Rows are points. Each copy is the shape, with its points in the same order, stretched, turned, moved and blurred by noise. Is it also mirrored, or only turned?
In the rows, 128 means zero.

Shape (7 x 3)
[[131 190 134]
 [121 100 100]
 [ 71 115 151]
 [141  92 100]
 [136 137 152]
 [125 120 142]
 [146  89 151]]
Copy 1 (7 x 3)
[[117 168  85]
 [129 134 171]
 [ 68 107 135]
 [154 131 170]
 [126 121 110]
 [118 114 126]
 [147  89 135]]
Copy 1 is: mirrored
Copy 2 (7 x 3)
[[112 163 187]
 [114 100 109]
 [ 87 167  89]
 [133  92 107]
 [138 156 135]
 [128 144 116]
 [155 134  95]]
Copy 2 is: mirrored
Copy 3 (7 x 3)
[[131 185 133]
 [139  85 115]
 [113 100 186]
 [131  81  96]
 [ 97 136 128]
 [105 114 131]
 [ 82  89 110]]
Copy 3 is: mirrored
Copy 4 (7 x 3)
[[115 197 147]
 [133 120  96]
 [ 86 107 147]
 [154 120  95]
 [140 148 153]
 [132 131 140]
 [162 109 143]]
Copy 4 is: only turned

Shape (7 x 4)
[[147 147  80 144]
 [168 147 157 142]
 [ 90 135 159 158]
 [142  93 104 145]
 [100  96 114  96]
 [ 94 108 123 113]
 [115 161 102 104]]
Copy 1 (7 x 4)
[[137 128  74 144]
 [174 141 145 149]
 [ 94 157 164 162]
 [124  86 116 144]
 [ 86 103 135  97]
 [ 85 117 135 115]
 [120 158 101 106]]
Copy 1 is: only turned
Copy 2 (7 x 4)
[[143 139  73 173]
 [102 131 138 157]
 [172 129 163 140]
 [145  87  89 149]
 [161 103  94  89]
 [165 112 111 103]
 [147 167  86 119]]
Copy 2 is: mirrored
Copy 3 (7 x 4)
[[151 183 130 142]
 [158 110 104 141]
 [ 90 116 131 164]
 [154 143 172 140]
 [115 144 173 101]
 [101 147 167 115]
 [111 169 116 106]]
Copy 3 is: mirrored
Copy 4 (7 x 4)
[[159 129  92 145]
 [152 183 123 100]
 [ 80 161 132 115]
 [135 124  83  93]
 [118  90 141  93]
 [103 109 137 108]
 [142 116 145 151]]
Copy 4 is: mirrored

Shape (12 x 6)
[[104  74 122 140 140 107]
 [141 154 109 134 116 115]
 [156 139 128 102 136 100]
 [141 157  90 139 116  97]
 [ 77 160 124 139 135 119]
 [134  84 103 110 126 124]
 [143 118  99 107 100  93]
 [101 133 105  99 113 142]
 [174 190  85 144 161 144]
 [128 106 125 108  92 124]
 [173  90 134 113 121 108]
 [ 94 118 117  57 148 171]]
Copy 1 (12 x 6)
[[123  70 146 118 136 118]
 [157 145 123 146 132 108]
 [163 135 134 101 144 110]
 [155 138 107 148 137  92]
 [ 82 145 127 143 139 114]
 [147  83 123 102 119 137]
 [161 118 115 105 106  96]
 [116 132 109 103 115 139]
 [184 168  92 168 174 137]
 [141 115 137  98  93 124]
 [188 100 149 103 126 129]
 [114 131  95  57 131 176]]
Copy 1 is: only turned
Copy 2 (12 x 6)
[[104  75 129 125 148  90]
 [130 129 157 108 110 150]
 [149 120 149  76 139 139]
 [121 112 170 102 102 163]
 [ 74 151 157 117 132 125]
 [125  82 106 103 135 123]
 [134  92 138  80 101 133]
 [ 93 136 106  93 119 135]
 [142 145 163 122 145 217]
 [132 115 110  95 104 106]
 [174  89 127  94 135 112]
 [ 91 147  63  76 168 131]]
Copy 2 is: mirrored
Copy 3 (12 x 6)
[[ 99  88 134 176 136 104]
 [141 156  94 158 136 114]
 [145 135 111 128 152  87]
 [136 158  71 172 132  98]
 [ 88 164 113 165 146 134]
 [128  80 107 141 129 110]
 [132 121  79 141 115  88]
 [106 126  85 126 129 147]
 [180 165  67 163 187 134]
 [122 113 112 131  99 115]
 [155 102 129 142 125  89]
 [103  97 103  81 157 164]]
Copy 3 is: only turned

Shape (12 x 6)
[[134 166 169 118 121 149]
 [103 128 124 112 105  88]
 [107 134  85 111 106 123]
 [153 145 166 128 133 134]
 [136 146 138  94 195 164]
 [147 114 106  93 163 162]
 [ 97 121 100 141 125 111]
 [174 163 108 100 174 145]
 [133 110 124  75 176 146]
 [124 103  92 106 105  97]
 [140 139 147 149 146  89]
 [115 133  79 178 121 140]]
Copy 1 (12 x 6)
[[129 132 150 103  96 148]
 [101 138  98 109 118  88]
 [ 99 143  60 115 115 118]
 [151 127 151 110 116 134]
 [125 158 148  87 165 197]
 [125 134  98  93 161 175]
 [107 147  87 149 134 103]
 [152 180 114  80 147 173]
 [115 133 121  80 182 165]
 [115 128  60 103 136  90]
 [144 158 143 136 134 100]
 [128 155  65 188 115 131]]
Copy 1 is: only turned
Copy 2 (12 x 6)
[[105 127  95 178 110 119]
 [122 157 122 105 107  86]
 [145 166 114 102 111 123]
 [121 109 111 169 122 107]
 [121  86  61 131 151 145]
 [146  96 100 106 135 153]
 [133 164 129 104 145 112]
 [171  95  58 143 134 129]
 [125  84  91  92 132 139]
 [153 147 139  81 105 102]
 [136 127 116 148 149  74]
 [166 175 137 135 166 134]]
Copy 2 is: mirrored
Copy 3 (12 x 6)
[[116 184 146 135 137 122]
 [139 124 112 127  92  88]
 [135 124  88 130  98 132]
 [141 166 139 143 155 117]
 [149 163 139  79 164 166]
 [137 136  96 100 166 159]
 [148 100 119 135 101 133]
 [181 174 105 114 162 163]
 [141 138 106  80 165 136]
 [142 103  81 132 116 101]
 [173 129 143 149 130 100]
 [147 105 115 167 108 179]]
Copy 3 is: mirrored
Copy 4 (12 x 6)
[[136 180 138 101 130 131]
 [103 123 137 103 108  77]
 [114 124  95 128 105 105]
 [158 153 158 103 136 121]
 [141 136 122 103 185 166]
 [160 109  99 104 140 148]
 [106 103 132 138 115 109]
 [173 136  95 118 176 124]
 [140 105 108  75 161 149]
 [125  97 109 106  94  85]
 [138 129 167 120 150  85]
 [135 115 126 190 115 116]]
Copy 4 is: only turned

Shape (13 x 8)
[[151 127 101  87 139 115 146 141]
 [141  49 114 142 153 133 113 125]
 [134 131 129 116 152 173  96 129]
 [118 164 121  99  94 120 194 131]
 [ 59 140 118 171 142 138 105 139]
 [127 125 116 104 135 137 132 117]
 [ 80 161 131 120 143 119 108 154]
 [149 159 157  91 118 125 184 141]
 [ 93  68 137  91  46 125 113 143]
 [150 113 105 105 116 130  97 149]
 [126 166 110  95 147 111 105 127]
 [120 122 100 138 153 140 140 156]
 [ 85 156 108  89 144 122 147 150]]
Copy 1 (13 x 8)
[[150 125 102  95 157 125 149 137]
 [118  84 106 160 121 106 177  98]
 [137 157 114 139 128 146 142  73]
 [122 127 147  64 151 178 141 165]
 [ 48 161 149 143 133 123 123  89]
 [126 123 119 107 142 143 149 103]
 [ 98 177 149 105 141 112 122 104]
 [167 135 159  91 150 169 145 159]
 [105  95 130  65  39 126 169 126]
 [142 130  89 115 109 117 134 116]
 [134 153 118  95 159 120 109 100]
 [105 149 111 138 153 128 155 126]
 [108 166 133  77 164 125 152 122]]
Copy 1 is: mirrored
Copy 2 (13 x 8)
[[145 139  95  99 140 108 150 132]
 [ 89 112  80 133 158 181 143 125]
 [167 127 125 121 156 160 100 117]
 [154  98 116 111  97  61 141 124]
 [114  92 112 167 168 115  48 116]
 [132 118 103 114 135 127 118 115]
 [131 122 132 132 161  89  73 137]
 [167 116 143 115 115  83 167 133]
 [ 73  83 121  96  90 145 111 185]
 [130 151  94 113 127 147 128 156]
 [147 161 110 110 152 104  98 117]
 [142 105  87 144 163 119 115 140]
 [145 110 114 106 160  78 106 126]]
Copy 2 is: mirrored
Copy 3 (13 x 8)
[[100 126 101  86 134 123 154 151]
 [126  77 117 153 164 130 193 138]
 [146 135 128 119 158 170 139 138]
 [ 67 150 138  85  79 130 135 142]
 [ 93 159 132 193 152 163 129 132]
 [114 138 125 109 136 140 156 128]
 [ 96 179 128 143 152 143 131 156]
 [ 86 138 160  66 105 129 135 165]
 [134 149 132 147  72 122 224 172]
 [146 129  98 123 131 130 152 158]
 [118 169 107 105 152 125 126 134]
 [ 92 119 107 137 148 154 137 148]
 [ 71 173 108 109 137 148 150 150]]
Copy 3 is: mirrored
Copy 4 (13 x 8)
[[137 129 125 144 125 194 135 135]
 [118  55  99 115 127 162  87 123]
 [125 134 135  87 147 141 100 118]
 [125 164 123 156 101 153 190 126]
 [ 79 146  95 136 142  93  89 127]
 [119 133 117 124 121 167 124 114]
 [ 92 171 147 146 136 128  94 135]
 [139 140 166 134 130 157 181 133]
 [ 79 109 151 101  23 156 119 148]
 [144 128 124 106 104 167  92 145]
 [141 166 139 145 133 172 103 125]
 [124 120 108 137 140 145 116 153]
 [ 87 168 130 154 142 172 130 144]]
Copy 4 is: mirrored

Shape (13 x 9)
[[120 163 148 156 142 144 136 150 135]
 [150 148 133 148  93 134 133 128 118]
 [168 138 109 129 163 164 198 120 161]
 [175  74  82 135 104 147 128 143 144]
 [188  76 135 127 117 151 133 111 134]
 [ 91 114 131 139 105  85 102 132 134]
 [167 150 118 146 162 125 175 102 143]
 [150 136 108  81 122 131 125 119 116]
 [136 100 107 155 103 127 132 122 139]
 [117 131 118  68 120  95 161 157  96]
 [116 118 177 108 141 116 150 123 113]
 [111 133 117 134 139 137 155  88 124]
 [130 108 101  91 164 123 143 105  72]]
Copy 1 (13 x 9)
[[147 155 137 153 148 136 139 109 114]
 [156 140 103 145 103 115 144 102 124]
 [149 130  88 105 162 166 143 101 191]
 [212  97  94  74 113 101 140  98 155]
 [186  76 105 116 108 116 116 101 165]
 [132 134 140 128 119  46 142 104 120]
 [135 145  80 132 160 124 122 110 173]
 [132 120 105  90  99 113 128 145 149]
 [169 120 103 110 124  85 139  80 138]
 [109 112 109 107 117  94 182 166 150]
 [109  96 139 156 131 109 142 126 144]
 [105 124  99 109 142 111 125  87 144]
 [111  84  80  86 143  98 115 151 133]]
Copy 1 is: mirrored
Copy 2 (13 x 9)
[[163 148 139 151 155 149 121 149 110]
 [160 144 117 157 114 113 154 122 123]
 [167 125 102 133 203 124 189 173 130]
 [112  96  56 156 126 102 162 155 139]
 [146  69  87 149 135  96 170 121 154]
 [ 85 148 136 132 117 104 103 111 124]
 [165 137 110 154 196  98 168 133 123]
 [139 147  81  98 134 112 153 103 118]
 [108 123 106 163 129 106 149 134 130]
 [133 149 120  64 122  86 149 125  82]
 [146 110 161  98 141 106 138 110 113]
 [119 144 128 134 164 124 170 105 112]
 [121 114  91 102 156 100 163  79  72]]
Copy 2 is: only turned
Copy 3 (13 x 9)
[[120 143 108 153 159 130 130 166 151]
 [131 117 102 136  94 142 129 177 127]
 [186 149  85 122 131 102 214 161 171]
 [163  53  92  78 102 115 158 147 145]
 [187  71 123 100 100 155 160 135 161]
 [ 94 116 147 122 115 115  85 120 116]
 [170 164  91 150 109 102 171 139 148]
 [149 141 109  72 113 155 141 137 107]
 [128  93 112 123  96 110 143 136 151]
 [126 138 143  89 127 117 162 139  55]
 [142 140 174 138 143 149 151 126 119]
 [120 149 123 137 103 131 175 116 157]
 [132 130 107 103 116 150 183  79  90]]
Copy 3 is: only turned

Shape (12 x 9)
[[133 158 126 174 120 170 121 137 157]
 [ 96 116 140 118 170 115 120 124 101]
 [120 105 129 162 106 160  91 109 143]
 [162 107  90 141 109 152 102 118 111]
 [ 80 164 122  93 172 124 159 103 164]
 [145  78 120 129 101 104 136 124 121]
 [ 90 157 138 111 167 127 106  91 158]
 [115 128 147 117 199 120 117  95 142]
 [121 143 131 186 121 124  77  96 112]
 [134 117 154  85 112 113 124 136 108]
 [133  96 151 124 104 135 133 102  76]
 [155 142 138 170 110 143 102  90 143]]
Copy 1 (12 x 9)
[[143 168 135 152 124 139 114 134 175]
 [102 118 138 136 172 109 127 123  91]
 [144 112 131 153 122 151 112 109 156]
 [164 124  78 145 114 155 113 130 121]
 [ 79 172 135  96 167 105 173  96 151]
 [160  93  97 146 111 112 157 125 111]
 [101 146 151  90 168 122 126  82 145]
 [125 134 149 105 199 122 139  96 122]
 [156 138 137 156 122 123  73  80 126]
 [118 108 129  99 108 117 144 142  86]
 [138 106 124 152 103 158 143 116  69]
 [178 146 137 138 115 144 113  89 143]]
Copy 1 is: only turned
Copy 2 (12 x 9)
[[130 145 102 161  99 167 129 130 148]
 [116 118 134  92 134 117 138  99 114]
 [122 109  97 151  90 149 104  93 131]
 [119 122 101 158 114 112  78 132 116]
 [ 89 138 124  95 132 108 159 122 199]
 [138 100 119 132  80  84 113 123 108]
 [115 133 113 102 137 128 133  85 182]
 [132 107 132 107 158 122 142  92 158]
 [137 150  97 165 118 138 120  63 110]
 [137 127 150  86  87  98  94 118 127]
 [113 118 161 136  89 105  98  94 102]
 [148 139 113 180 104 137 107  90 148]]
Copy 2 is: mirrored
Copy 3 (12 x 9)
[[121 154 140 193 149 170 129 131 142]
 [ 98  91 165 107 148 120 124 109  83]
 [113  93 160 172 128 186 113 113 141]
 [145  98 100 162 113 173  95 110 112]
 [ 79 169 148  86 166 125 146  69 119]
 [120  69 104 136 103 136 137  99 129]
 [100 146 180 122 165 132 113  76 130]
 [130 113 178 110 177 126 130  80 105]
 [117  95 166 210 132 148 100 100 102]
 [125 105 142  97  75 116 115 119 128]
 [124  79 155 132  77 160 133 110  92]
 [148 122 153 200 125 162 122  91 136]]
Copy 3 is: only turned
Copy 4 (12 x 9)
[[125 150 139 186  94 166 114 108 142]
 [ 84 136 168 120 156 126 147 122 110]
 [112 110 152 155  95 156  91  92 104]
 [126 113  97 134 118 169  98 108  87]
 [ 76 176 153 107 119 116 171  79 171]
 [145  84 126 106 117 118 124 122  96]
 [ 80 179 176 117 126 125 130  69 138]
 [100 158 178 123 166 123 146  67 131]
 [107 150 155 171 108 124  93 102  68]
 [130 131 158  82 121 148 135 141 106]
 [119 101 153 114 106 158 152 121  62]
 [143 146 147 163  94 148 106  77  90]]
Copy 4 is: only turned

Shape (16 x 11)
[[147 134 132 103 153  64 140 109 121 114 128]
 [134 116 163 144 140 102  89 162 130 147 138]
 [166 127 136 121 121 107  98 173  89 108 149]
 [131 173  95 122 140 111 129 123  80 145 102]
 [140 144 136 108 122 141 152 124 214 115 145]
 [126 143 148 102 131 148 156  87 177 146 146]
 [137 155 112 143 130  89 121 113  85 138  95]
 [139 152 125 146 164 119 160 117 105 117 110]
 [135  90 156 120 123 130 117 177 112 149 191]
 [171  78 138 131 125  93 116 152 121 132 152]
 [107 148 112 103  99 112 181 116 177 130 128]
 [109 130 101 140 162 119 128 146  98 129 101]
 [157 139  81 150 164 119 121 111 107 157 103]
 [113 156 123 162 117 135 161 101 163 127 157]
 [128 122 158 123  97 157 167 110 171 127 120]
 [ 95 112 139 109  95 160 131 100 181  99 165]]
Copy 1 (16 x 11)
[[149 150 168 122 154 124 150 107  98 123 160]
 [119 158 120  90 165  98 111 139 113 152 144]
 [150 124 174  88 128 133  93 138 118 160 138]
 [170 135 117 138 100 146 109 158  88 106 167]
 [124 140 140 134 119  96 176 104 187 142 157]
 [105 151 126 145 109 111 178  91 147 142 152]
 [168 124 127 148 118 120 110 151  72 122 154]
 [168 124 134 156 144 144 136 142 110 132 137]
 [ 72 129 138  70 135 139 105 134 133 184 137]
 [119 113 145  75 156 121 113 119 104 160 147]
 [116 120 147 149 110 115 185 143 147 128 183]
 [142 135 108 116 144 146 135 161  95 101 129]
 [161 120  86 137 138 137 108 128  88 102 146]
 [104 122 141 185 114 107 137 130 145 147 166]
 [115 109 133 139  94  92 186 129 149 168 135]
 [ 71 128 172 135  89  90 163 106 178 133 116]]
Copy 1 is: only turned
Copy 2 (16 x 11)
[[153 182 107 119 146 101 107 125 148 146 125]
 [104 123 115 150 184 127 150 141 166 144 150]
 [122 158  94 148 170 130 150 169 152 112 183]
 [ 96 181  96 151  74 137 141 129 122 133 160]
 [172 112 131  90 191 149 166  56 107 120  77]
 [159 110 150  79 157 153 149  61 109 152 112]
 [ 96 177 120 169  85 110 129 136 142 130 158]
 [154 161 108 149  91 139 130 103 174 126 133]
 [139  86 105 115 191 127 173 163 146 136 165]
 [156 110 126 151 175  98 135 178 144 128 140]
 [149 131 126  82 130 114 173  79 102 113  69]
 [105 136  83 150  93 140 121 133 154 115 122]
 [125 137 111 189  78 133 117 132 107 139 142]
 [159  99 126 128 132 116 175  49 121 117 124]
 [157 100 174  93 148 147 165  88 142 112  96]
 [138  67 136  61 189 138 140  64 104 102 114]]
Copy 2 is: mirrored
Copy 3 (16 x 11)
[[105 128 145 147 114  94 124 156  74 154 142]
 [120 156 174 119 137  87 110  98 125 102 123]
 [156 126 137 102 139  84 130  99  82  97 155]
 [123 124  86  96 152 115  90 152  98 158 145]
 [148 157 164 155 116 102 173 185 151 143 153]
 [122 153 157 168 133 145 132 176 145 151 155]
 [108 145  84 112 128 113  93 135  98 159 130]
 [113 159  95 143 160 108 130 166  85 142 123]
 [139 124 178 121 173  95 148  60 124 102 147]
 [143 132 147 148 125  65 145  77 110 122 120]
 [116 142 141 128 125 133 181 176 144 194 143]
 [101 123 104  99 166  92 120 152 110 130  98]
 [126 128  78 139 150  68  79 154 129 150 117]
 [101 175 114 161 150 120 159 155 154 152 168]
 [140 178 137 154 125 159 172 151 137 151 123]
 [105 138 149 145 113 154 186 153 152 105 160]]
Copy 3 is: mirrored
Copy 4 (16 x 11)
[[128 127  79 147 107  84 132  87 172 114 135]
 [115 124 123 164 124  84 114 155 169 168 153]
 [133 153 102 133  92  52 108 163 151 121 135]
 [113 172 100 163 124 117 136 132 111 116  96]
 [137 105 128  85 137 116 190 114 148 133 188]
 [118 100 134  88 159 128 151  90 140 133 156]
 [136 169  98 173 118 103 129 117 134 142  96]
 [146 126 139 154 126 105 148 106 129  99 107]
 [122 109 123 106 110  96  81 184 171 134 155]
 [170 120  86 132 119  73  96 154 180 138 157]
 [132 126  97  89 112 158 191 120 156 140 137]
 [126 123 108 183 116 117 142 151 109 125 116]
 [159 155 102 187 158 116 123 132 106 116 134]
 [159 133 160 101 108 152 155 104 136 146 148]
 [151  92 136  74 149 119 173 115 146 152 127]
 [133  82 120  60  99 117 146 108 114 172 173]]
Copy 4 is: mirrored

Shape (16 x 12)
[[ 95 121 131 150 146 139 188  97 153 133 143 120]
 [ 98 102 115 148 134 147  93  99 139 132  69 145]
 [134 127 107 157 158 108 125 107 155 112 154 131]
 [104 151 127 149 153 112 104 111 146 110 141 141]
 [101 123 116 140 116 126 153 120 128 159 119 148]
 [152 136 126 126  98 109 106 113 134 155 127  77]
 [188 118 121 162 137 110 140 133 134 100 149 141]
 [ 99 123 110 161 131 195 107 123 135 194 157 139]
 [114 105 165 144 155 186 102 144 145 107 159 116]
 [ 89  77 115 148 140 118 104 101 122 115 130 141]
 [ 88 112 158 148 111 128 113 116 149 191 127 125]
 [ 90 125 117  77  66 109 118 104 139 132 124 148]
 [107 142 126  45 126 100 102 117 131 147 140 136]
 [ 90 144 111 128 149 118 139 148 125 110 141 127]
 [156 125 111 112 149 104 100 144 125 100 122 134]
 [163 144 110 148 153 100  98 192 220 177 140  52]]
Copy 1 (16 x 12)
[[ 98 109  99 184 133 123 154 109 128  97 138  65]
 [135 122 147 152 122 149 115  90 182 130 138 156]
 [123 145  96 164 134  89 150 132 151 108 156 137]
 [ 98 152 122 124 129 104 154 120 166 121 153 142]
 [118 107 106 140 108 143 142 102 122 153 130 102]
 [154 181 141 157 143 145 124 137  86 140 145 128]
 [169 127 101 155 124  81 154 161 116 102 108 151]
 [ 82  82 112 171 119 179 155 160 132 174 181 146]
 [ 74  93 147 159 166 129 150 189 139  98 139 159]
 [ 95 116 100 144 133 105 101  90 147 112 143 160]
 [ 94 110 156 157 133 128 125 109 108 175 164 108]
 [141 136 130  70 117 151 126  63  90 110 155 106]
 [140 146 116  70 184 160 142  92 108 128 156 114]
 [ 84 138  91 115 132 129 133 136 147 108 130 105]
 [164 151 114 107 157 125 127 144 148 111 117 159]
 [169 187 138 172 167 115 107 238 131 159 202  73]]
Copy 1 is: only turned
Copy 2 (16 x 12)
[[117  95  65 154 120 122 175 119 131 137 132 121]
 [109  69 131 119 107 171 107 126 138 141 106 172]
 [136 116  79 127 130 148 126 127 142  98 111 116]
 [ 94 112  97 102 130 152 127 111 139  99 119 125]
 [115 114  81 144 115 110 113 129 132 151 134 159]
 [131 112 155 144  92 103 101 133 168 116  98 106]
 [173 155  85 150 117 145 127 124 120 111 133 131]
 [114  94 117 165 170 153  98 106 166 134 171 145]
 [115  84 160 125 152 160 155 100 114 101 177 123]
 [ 97  74  94 105 104 157  92 115  98 128 120 127]
 [103  69 121 140 120  95 116  81 149 140 117 145]
 [ 95 119 117  67  70 103  84 127 163 165 142 148]
 [ 92 129 148  47 140 101  99 144 150 157 121 107]
 [ 79 128  96 126 134 119 136 153 103 106 144 129]
 [133 141 130 102 131 139 105 162 123 108 114 132]
 [157  76 137 147 166  49 172 158 191  13 126 129]]
Copy 2 is: only turned
Copy 3 (16 x 12)
[[105 129 114 169 119 137 184 147 161 137 114 137]
 [116  75 129 114 104  84 136 121 182 164  78 142]
 [106 125  88 129 136 105 172 120 153  99 127 134]
 [ 77 128  95 116 137 108 150 118 144 123 113 127]
 [124 112 135 146 127 126 139 175 147 142 118 139]
 [147  91 100 121 121 129 120 134 130 164 161 112]
 [142 148  97 162 142 104 141 113 145  75 139 133]
 [ 80  30 101 164 136 125 134 173 163 137 140 143]
 [ 66  79 113 157 117 144 131  96 167 107 134 107]
 [100  97 150 107 104 101 158 126 159 114 125 138]
 [107  82 118 125  97 135 115 177 175 175 142 132]
 [128  98 148  87  89 160 118 158  94 146 118 130]
 [115 103 138  68 134 189 118 130 109 139 137 134]
 [ 94 136 136 133 160 136 153 145 130 113 119  96]
 [133 125 124 108 154 122 129 103 137  98 126 117]
 [150  87  45 119 154 141 137 164 191 132 152  46]]
Copy 3 is: only turned
Copy 4 (16 x 12)
[[ 68 116 151 135 124 158 115 120 136 131 136 117]
 [ 91 118  89 132 110 161 165 136 135 133 114 192]
 [138 108 154 141 133 161 130  99 148 135 114 119]
 [137 113 145 168 123 158 127 121 140 112 117 144]
 [ 98 141 124 123 125 133 120 137 133 143 146 149]
 [133 147 116 124  78 146 106 121 110 119  91 116]
 [172 105 124 121 158 155 111 103 144 148 122  88]
 [107 128 159  96  98 169 129 121  76 164 184 189]
 [121  65 142 112  90 174 147 138  99 110 162 127]
 [101  91 137 119 112 114 179 128 121 129 117 164]
 [100 113 133  97  80 133 107 149 129 125 137 180]
 [ 97 137  96 139  88  89 128 106 122  82 132 161]
 [130 153 141 124  91 109 139 131 129  41 131 137]
 [117 137 151 169 111 140 144 146 125 122 140 104]
 [167 129 116 138 126 145 154 127 143 100 116  98]
 [181 151 151 107  30 203 110 132 184 145 123  57]]
Copy 4 is: mirrored
